Every row gives one point. A path goes straight from each point to the next, and from the last back to the first. The post is the endless flat space through its rows: a point in 2 columns, a line in 3, a plane in 4, and so on, so that a path can go around it. How many times does the path go around the post? Going back the other way cancels.

Post (2 x 3):
-23; -25; 65
27; -11; -37
Path:
-45; -30; -1
-51; 42; 1
13; 5; 87
43; -20; 12
55; 6; -7
49; -41; -21
13; -59; -47
Times around: 1

Post:
43; -2; 32; 49; -4; 17; 73; 18; 59
22; -3; 67; 46; -56; 51; -54; -45; -16
-16; 19; 45; -21; 46; 61; -57; 73; 15
58; 4; 60; -32; 71; -58; -3; -21; 1
36; -10; -100; 6; -32; -45; 28; -17; -34
35; -1; 1; -63; -4; -30; 32; 6; -9
28; -6; -9; -41; 48; -58; -48; -27; 71
-3; -5; -58; 32; 7; 86; 37; -33; 34
Path, 8 rows:
61; 17; -5; 27; -12; -53; -22; -34; 91
21; 31; -59; 51; 8; 22; 7; -64; -36
-2; 10; 4; 45; -24; -8; -35; 65; -14
-7; -36; 52; -31; 36; -15; 34; -31; 31
22; -30; 14; 8; 24; 53; 26; 1; 46
78; -33; 27; 8; 2; 29; -36; 23; 6
39; -39; 35; 6; -3; 23; -4; 8; 36
53; -16; -18; 32; 5; 6; -33; -17; 51
Times around: 1

Post, 17 rows:
14; 4; -13; 39; 41; -25; 28; -13; -52; -54; 27; -30; -56; -77; -21; 26; -36; 29
-48; 5; 48; 7; -90; 59; -10; 51; 37; -15; -8; 8; -20; -82; 16; -73; 24; -82
9; 18; -69; -45; 98; 19; 42; 10; -24; -52; 28; -49; -72; -53; -31; -42; 17; 11
-3; 11; 79; -53; 22; -8; -52; 2; -25; -30; 14; 30; -8; 28; 79; 6; 5; 43
-12; 26; -49; -52; 19; 98; 12; 33; 5; 50; 47; -66; -27; 3; -32; 39; -38; -31
0; -15; 50; 27; -93; 32; -41; -23; -16; 15; 13; -42; 74; 87; 102; -20; 101; 15
-32; 19; -66; -2; 2; 59; -29; 60; 20; -15; 69; -1; 82; 34; -9; 39; 57; -53
-6; 3; -11; -15; 44; 19; 59; -15; -61; -97; -9; -13; -39; -17; 84; 8; -47; 2
13; 27; -6; -13; 7; 32; 58; 13; -41; -67; 87; 0; -94; -2; -32; -34; -24; 29
-10; -2; 1; -11; -19; 33; -28; -12; -48; -98; -46; 28; -41; -23; 44; -10; -14; 93
13; -4; 56; -70; -66; -41; 32; -19; -26; -96; -37; 6; -63; 25; 12; 15; 24; 25
-4; 16; -69; -40; 7; 18; 75; 72; -11; 27; 46; 0; -8; -24; 18; 11; 26; 18
-43; -31; 65; 72; -30; 50; 19; 70; 62; -27; -55; 23; 18; 41; 33; -12; 85; 1
-35; 16; 23; 63; -32; 43; 1; 66; -50; 9; -61; 37; -19; -2; -3; -56; 53; -78
-34; -5; -64; 17; 4; 41; -3; -1; 37; 27; 41; 26; -36; 31; 30; 25; 65; -44
-7; 2; 13; 1; -39; -69; -19; 15; -10; -79; -25; -25; -49; 45; 60; -36; -35; 45
-15; -17; 47; 60; -53; -21; 4; -56; 32; -5; -53; 54; 87; 82; 54; -61; 38; 15
Path:
-13; 15; 7; -39; -48; 46; -18; 12; 23; -35; 1; 10; 34; 29; 27; 46; 2; -38
21; -10; 14; 7; -46; 8; 12; 21; -1; -59; -5; -16; -2; 15; 13; -20; 3; 4
-32; -5; -55; 6; 15; 44; 7; 27; -37; -13; -45; 38; -7; 14; 71; -33; -20; 5
-36; -35; -45; -50; 16; -7; 60; 12; -24; -51; 36; 29; 2; 28; 52; 7; 21; 29
-46; 8; 1; 38; -6; 44; 6; 1; 9; -71; 41; -19; 30; 10; 15; -33; 5; -16
-15; 64; -24; -9; -11; 34; -21; -70; -19; 17; 30; -31; -21; 62; 1; 17; 17; -29
42; 36; 2; -32; -55; 88; -9; -2; 5; -35; 5; -6; -33; 24; 45; 29; 19; 27
42; 10; -2; 4; -39; 78; -1; 81; -39; -2; 0; -45; 33; 9; 41; -20; 30; -6
6; 12; 56; -6; -24; 4; -42; 32; 0; -36; -14; 13; -42; -5; -11; -10; 40; -12
36; 14; 35; -13; 2; 9; 43; 17; 5; -53; -16; -33; -75; 9; 39; 16; 40; 12
47; -40; 2; -6; -26; 16; 23; 23; 5; -51; -6; -24; -3; -23; 27; -27; 10; 30
-18; -57; 8; -6; 26; -10; 66; 56; -31; -16; -63; 2; 20; 16; 43; -32; -35; -9
-59; -20; 24; -40; -3; 10; -49; 34; 15; -69; 1; -3; -15; 3; 16; 12; 20; 8
-75; 8; -14; 6; 20; 32; -50; -26; -10; -41; 5; 1; -10; -12; 20; 15; 81; 50
-39; 64; -32; -18; 25; 18; -27; 16; 0; 20; -21; -52; -32; 31; 47; 20; 9; 13
Times around: 2

Post:
36; 48; 21; 3; 24; -16; -44; -11; 16; -24; 53; -28; 16; -30; 52; 4; -23; 12
16; -7; -26; -69; 1; 41; 16; -34; 7; 79; 42; -1; 24; 27; 47; 18; 37; 6
43; 49; 2; 16; -5; -27; 13; 11; -55; -28; 28; 10; -36; -17; 39; -26; 50; 35
5; 55; -62; -16; -29; 12; 12; 14; -3; -30; 44; 3; -57; -117; 23; 4; -31; -5
-13; 29; 53; -3; 27; 48; -49; 18; 30; 3; 29; -89; -30; 22; -33; 33; 9; -40
9; -57; 11; -10; 84; -54; 6; 11; 37; -33; -2; 18; 46; 34; 3; 72; 0; 10
-21; 1; 20; 33; 20; 48; 42; 53; 34; 10; -53; -54; 84; 11; 19; 18; -5; -13
22; 14; -4; 1; -99; -17; -4; -2; 27; -14; -75; -29; -1; -84; 4; -12; 5; 11
-5; 16; 20; 14; -15; 35; -33; -23; 0; -71; 19; -1; -24; 0; 37; -9; 38; -6
-27; -13; 17; 105; -71; -16; 27; -54; 67; 9; -15; 25; 43; 35; -6; 24; 8; -24
52; -26; -9; 35; -43; 14; -32; -7; -24; -111; 14; 19; -2; 25; -37; 9; -10; -40
-7; -3; -23; 83; 34; -17; 9; 13; -64; 38; -30; -13; -57; 7; 56; -42; -23; 76
-2; 15; -4; -58; 20; 56; -48; -13; -4; -30; 40; 15; 58; 44; -5; 53; 81; 6
-47; 31; -9; -26; -52; -1; 1; -35; 54; 32; 49; 39; -32; 8; -38; -49; -40; 15
-23; -9; 55; 31; 54; -76; -47; 52; 8; 5; 34; -14; 41; 59; 55; 56; -5; -42
39; 27; 79; 65; 14; -12; -46; 8; -13; -19; -87; -5; 24; -61; 29; -18; 14; -21
10; 35; -64; 2; 47; 30; -31; -4; -54; -85; 6; -37; -10; 20; -3; 0; 8; -44
Path, 8 rows:
-17; 23; 5; 99; -25; -30; -49; 16; 47; 8; 14; 12; 65; 55; 10; 1; 3; -61
29; -12; -19; 80; 60; 22; -21; 0; -54; -72; 38; -9; -16; 42; 37; -36; -9; 10
5; -18; -31; 7; -9; 39; 42; 31; 54; -65; -4; -37; -39; -13; 36; 14; 12; 4
8; 71; 79; 10; -6; -70; -89; 13; 19; -47; 37; -10; 51; 49; 10; 27; 41; 15
-63; 25; 25; 38; -38; -2; 0; -7; 16; 23; -46; 30; 28; 16; 12; -20; -59; 3
41; -5; 115; 49; -12; -89; -16; -21; -14; 27; 62; 47; 45; -1; 50; 20; -35; -46
-42; 28; -16; 25; 9; -15; -70; -17; -24; -4; -53; 9; -3; -28; 49; 12; -41; -16
44; -43; 53; 98; -8; -26; -8; 12; 64; -15; 20; -22; 9; -2; 84; 78; -26; 21
Times around: 0

Post:
-12; 46; -45; 20; -33; -1; 17; 25; -86; -40; 22; -88; -5; -12; 28; 19; 17; -35
-2; -7; -112; 3; 32; 19; -11; 26; -5; -19; 14; 29; 38; 35; 22; -50; -21; 10
11; 15; 38; -17; 0; -54; 12; -47; -28; -31; -89; -16; -15; 24; -68; 41; 31; -5
7; -28; -58; 14; -53; -74; -7; -30; -61; 44; -42; -44; 48; -60; -39; 3; -43; -62
-58; -2; -13; 17; -19; 2; 30; 13; 30; -8; -27; -37; -1; 33; 24; 29; -52; -42
-27; 11; -31; 43; -76; -11; 8; 41; -104; 38; 1; -44; -46; -31; -14; -27; -4; -50
-56; 2; -5; -5; 28; -20; -62; 30; -50; -77; 5; 108; -24; -75; 84; -11; -59; -25
19; -21; -21; -36; -41; 39; -29; -56; 21; -2; -62; -21; 49; -72; 23; 16; -6; 31
10; -43; 18; 46; -16; 61; 24; -21; -29; -20; 8; -58; 45; -16; -64; 28; 51; 0
-25; -59; -11; -50; -55; -70; -5; -36; -43; -96; -74; -46; 25; 19; -46; -28; -16; -11
-36; 0; 6; 32; 40; -68; 24; -13; -39; -54; -2; -48; -75; -21; -3; 19; 37; 13
-94; -5; -51; 34; -95; -45; 5; -14; -42; -13; 0; 58; 31; -13; 24; -2; -30; -28
3; 39; -59; -142; 62; 83; 17; -11; 2; -18; 41; -74; 5; -62; 76; -16; 21; -18
-8; 9; -81; 12; 11; 32; -18; 62; 22; -7; 113; 1; 37; 35; -50; -11; 10; 53
-11; -7; -21; 72; -28; -33; 76; 112; -42; 10; 9; -68; 26; 11; -42; -7; 5; -50
4; -32; 15; 23; -16; -29; 2; 38; 14; 6; -8; -10; 48; 70; 32; -2; -7; -48
-47; -16; -24; 9; -65; 15; -48; -5; 3; 10; -52; -3; 45; -3; -18; 25; 38; -40
Path:
-63; -23; -49; 14; 5; 19; -5; 9; -10; -28; -9; -6; 47; 2; 10; -55; -69; -40
13; 43; -36; 68; 31; -9; 25; 25; 12; 46; -19; 3; 5; 5; 37; 15; -23; 22
-40; -48; -40; -35; -21; -31; 22; -2; -50; -24; -12; -34; 14; 3; -48; -26; -56; -11
86; -27; 73; 9; 30; -8; -45; 11; -56; -12; -66; -32; -46; -1; 5; 27; 63; -11
-8; -17; 16; -37; 5; -58; -52; 12; 11; -44; -70; 21; -81; -29; 11; -33; 55; 26
-9; -27; 9; 59; 15; -38; -41; -7; 7; 22; 11; -1; 36; 13; -14; -3; 34; -59
-9; 43; 20; 17; -42; 36; -46; 37; -22; 7; 9; -5; 12; -13; 10; 12; -13; 21
-19; 42; -70; 8; -66; 6; 48; 46; -35; 18; -3; -53; 66; 73; -35; 29; -5; -15
-40; 52; -19; -63; 32; -46; 27; 33; -25; -41; 32; 21; -19; 14; 20; 53; 2; -30
9; 6; 20; -112; 10; 6; 96; -18; -22; 9; -12; 10; 0; -27; 76; -28; -7; 17
-10; -61; -33; -47; -16; 23; 63; 13; 41; 6; 44; -46; 6; 5; -2; 5; -11; -6
-58; 7; 4; -3; 23; 22; 87; 6; 36; -17; 64; -13; -18; 54; -35; 12; -39; -49
-21; 30; -25; 12; 30; -76; -7; 28; 12; 1; 83; 28; 1; -25; -8; -43; 7; 5
-60; -15; -72; -3; 29; -13; 57; 56; -18; 13; 1; 22; 38; -15; -55; -50; -66; -28
11; 7; -41; -1; -13; 57; -34; -31; -20; -16; -33; -101; 24; 15; 22; -20; -21; 20
-26; 14; -40; -70; -34; -9; 4; 21; -52; -7; 17; -45; 36; 17; -63; 22; 6; -2
-43; -13; -34; -27; -14; -64; 8; 49; -35; -34; -1; 12; 26; 38; -31; -3; -15; -52
3; 26; -75; 11; -29; -45; -25; 68; -30; -8; 3; 21; -56; -51; -51; -9; 4; -16
-14; 56; -61; 19; 15; 13; -34; 10; 46; 10; 8; -40; -47; -47; 39; -5; -15; -33
-53; 33; 33; -18; -9; 6; -63; -11; 11; 36; 34; 10; -17; 17; 3; -2; 19; -35
Times around: 3
